Rows are points. To make a cloud, some directions were put in groups of two or more. Within a group, all points are equally far from the middle, so they leave a hole (a ring in 2 directions, a hollow ball in 3). The other directions are filled evenly. Then the cloud was stretched, turned, moved and blurred a little. Count the holes, and give their numbers of directions, smallest first.

Cloud, 14 rows:
[[-15  21]
 [ 30  12]
 [  5  32]
 [ 21 -54]
 [ 28 -45]
 [-13 -51]
 [-25 -10]
 [-25 -19]
 [-20 -41]
 [ -5  29]
 [-26 -12]
 [-25 -17]
 [ 28 -45]
 [ 24  21]]
Holes: 1 (2)

Cloud, 19 rows:
[[-33  29  30]
 [-25  26 -29]
 [-41  36   9]
 [ 21  -8  38]
 [ -3 -25  36]
 [  9  22  -8]
 [-18  12 -35]
 [ 14 -16  40]
 [-50   5 -26]
 [-43  34   9]
 [-31  43  -3]
 [-40  -8 -34]
 [-25  -7 -38]
 [-52  21  -1]
 [-27  -3  38]
 [ 10  14  47]
 [ 19 -24  23]
 [-51  21 -16]
 [-37 -19  15]]
Holes: 1 (3)

Cloud (56 x 6):
[[ -8   6  40  11 -20  27]
 [  2   3 -44  23  -7   7]
 [ 37  15  -7 -21  -8  -6]
 [ -8  -8 -17  33  24   9]
 [-11 -15  39   0 -36  18]
 [-21   6   7 -23 -10 -16]
 [ 24  15  -5 -32   7   4]
 [ 12   1  -9  41  27  -7]
 [ 20  33   9 -19   1 -34]
 [-12  27   3   6  -7 -26]
 [ 20   5 -15  60 -10 -10]
 [-13  23  11   9 -16  21]
 [ 14  33  11  -8  28 -49]
 [ 20   5 -11 -38  14 -37]
 [  8  32   4  -9  -9 -35]
 [-11 -17 -25  45 -19  -4]
 [-12  19 -10  27  19   0]
 [-25 -31   0  18  -6   4]
 [ 31  -2 -10 -22  -9 -14]
 [ 31 -16  38   6 -20   6]
 [ 21 -15  40  -9 -18  -7]
 [ -2 -29  10  14 -14  31]
 [ 10 -15  -3  27 -23  29]
 [  5  -6 -14 -15  -5  37]
 [  0 -15  23  20   8  -8]
 [ 28  22  16 -36 -10 -24]
 [  0  -6 -12  30   3  24]
 [ 33   1 -13  30  -9 -36]
 [ -8  10 -19  24   3  22]
 [-15  -8  30   2 -46   9]
 [ 32   4   2  31 -10 -47]
 [  3 -18  37 -18 -19  -3]
 [  8  -9  -5 -30  -1 -34]
 [  0  12  13  -3  20  17]
 [ 27 -15   1 -15 -14 -12]
 [  4   7 -28  -1 -15 -43]
 [-22   7   6  19  15   9]
 [-25   5  10 -12  -7  37]
 [-10 -11 -24 -17  20  29]
 [ 24  14  11 -35 -16 -24]
 [  8 -14 -23  -3  -7  22]
 [-17 -17 -14 -47  -7 -12]
 [ 30   7  21  51 -17 -11]
 [ 13   4  35 -40  -1 -24]
 [-11  -6 -22   4 -12 -45]
 [  2  17   2 -26   6 -34]
 [  1 -12  14  31 -36   3]
 [-11 -13  11 -41 -28  -2]
 [ 27 -26   3 -38  10 -11]
 [ 13   3 -26  -5 -35  -4]
 [-14  -8  38  13 -23  37]
 [-27   0  23  -8 -26   5]
 [-14 -24 -10  12  -9 -23]
 [-13 -41  -9 -35  -7  -1]
 [-10 -11  18  20 -37  -1]
 [ 16  22 -25  -6  -4 -47]]
Holes: 1 (3)

Cloud:
[[-11 -37 -19  17   6  23  -8 -17]
 [ 50   2  44   8 -19  -7  11  -8]
 [-16  43  -8  -8   2  17  19  28]
 [-11  16 -36 -16  14  29  34  13]
 [ 29  -2 -35  28 -17 -16  -1 -11]
 [-25 -11  16  11  37  -2  12 -43]
 [ -7 -25 -24   9   2  29 -10  21]
 [ 10   9 -42 -17  17   0  -9  -9]
 [ 14  -5  -4  -8  -5   9  19  50]
 [ 18 -24 -38  -8   2   0  31   6]
 [ 40   8 -10   3   4  -2  48 -12]
 [ 21  34  23  39  36   8 -21 -26]
 [ 14  -8  30 -30 -17 -11  37 -16]
 [ 19  52  -4  39  11   9  18  -9]
 [  2  20 -42  32   3  21 -10  16]
 [ 34  43  33  16 -24  21  31  -5]
 [ 12  33 -24 -18  12   1 -13  26]
 [ 45  13   9  13  12  11 -34  16]
 [ 15  52 -16  17   3  44   5  28]
 [ -1  14  25  23  13   0  21  48]
 [ 26 -21  -2  49   9  34   4 -11]
 [  5  20   2  38  21 -27  34  21]
 [-22  33  16 -18  35  16   3   6]
 [ -2 -34 -26  37  12 -15   7  -7]
 [ 20  28  21  11  53  18 -16 -13]
 [-19  -2  43  36  27 -18  24  -9]
 [ 36  31  11 -11  21   0  24 -26]
 [ 23 -21  -2  26  16 -15 -11  34]
 [ -1 -42 -11  12  27  15  -1  17]
 [  6 -19  35  -7 -17 -20  -5 -21]
 [-22  26   3  -7 -10  47  22 -11]
 [ 15   9  41  46   4  20  40   9]
 [ 59  23  18  14 -22  16  14 -21]
 [ 19  18  30 -10  -5  23 -21 -36]
 [  1  -3  -7 -45  14  17  14  11]
 [-13 -11  35  -1  -3  36  19 -35]
 [ -4  12 -14  13  27  42 -26  21]
 [ -8  28 -22   1 -14  13   7  36]
 [-35  -9   8   5  20 -13  37 -23]
 [ 20  25  19  13 -17 -17  55  -2]
 [ 26 -16  35  19   6 -27  28  23]
 [ -3   3  10 -37  -1 -20  39   5]
 [ 10 -36  25   8  14 -11  10  23]
 [ 22   8 -31 -15  15  47  -3  -3]
 [ 22  -7   3 -36 -20  14   7 -20]
 [-10  35  -2  -5  -6  16  -8 -33]
 [-16  19 -12  -5  49  38   3   9]
 [ 16 -19   4 -27  26 -11  -1  11]
 [ 26 -16  15  18 -26  16  28  28]
 [-37  -3  -3  -8  23  -1   5 -27]
 [  0   7  41  22 -18  29  -3   2]
 [-27 -15  29   6  47  16   2 -19]
 [ 26  25  41  -1  36  16 -11  -2]
 [  4  55  17  18  -1  36  -6   8]
 [ -2  12 -44  16   6  35  -9  24]
 [-22  13   2  12  53  -6  25  -2]
 [ -1 -33  21 -22   9   4  40  10]
 [ 27   8  19 -18 -18  -8  53 -10]
 [-12 -11  -6  47 -13  21   8  10]
 [ 15   3  31 -30   6 -23   4 -24]
 [ 28 -18  -7  45  -6  29   3 -25]
 [ 22   9 -27  28   5 -31   5  29]
 [-11 -31 -38  20  14   6   6 -10]
 [ 14  25  47   5 -31   1  24  -4]
 [ 29  17  -7 -37 -22  10   2  -8]
 [ 24 -15  10  -4 -43 -15  23  -8]
 [ -3 -42  -4  22  11  13  43 -17]
 [ 30  27 -19  13  -2  57   2  26]
 [-41   2 -16   4   6   1  23   5]
 [ 43  -9  -6  41  22 -29   4  13]
 [ 28  29  -6 -16  19  28  13 -31]
 [ 29  28 -13  29  20 -17  -1  42]
 [ 12 -18 -21  33  36  19 -23   9]
 [-22   9  21  16  11  10  14  40]
 [ 41  41  -9  51  -5   7 -12  18]
 [ 33 -12   4  33  24  36   6  24]
 [-34   9  35  -6  33   1  12 -18]
 [  1   7   9  60 -14   4  -2 -10]
 [ -1 -13  10  -2   3 -15  44  40]
 [ 13  10  -6  31  35 -17  43   6]
 [-11  -6  48 -15  21   5  -2 -17]
 [ 11  15 -27 -21  33  39  -4   8]
 [ 22  32  -1  -6  29 -17 -19  20]
 [-17  25 -14   1  -2  14 -10  27]
 [ -2  16  29   7  32 -38  17  11]
 [-24 -13  11   2 -10  18  13  28]
 [ 33  41 -11   6 -11  52  -7  -8]]
Holes: 1 (8)
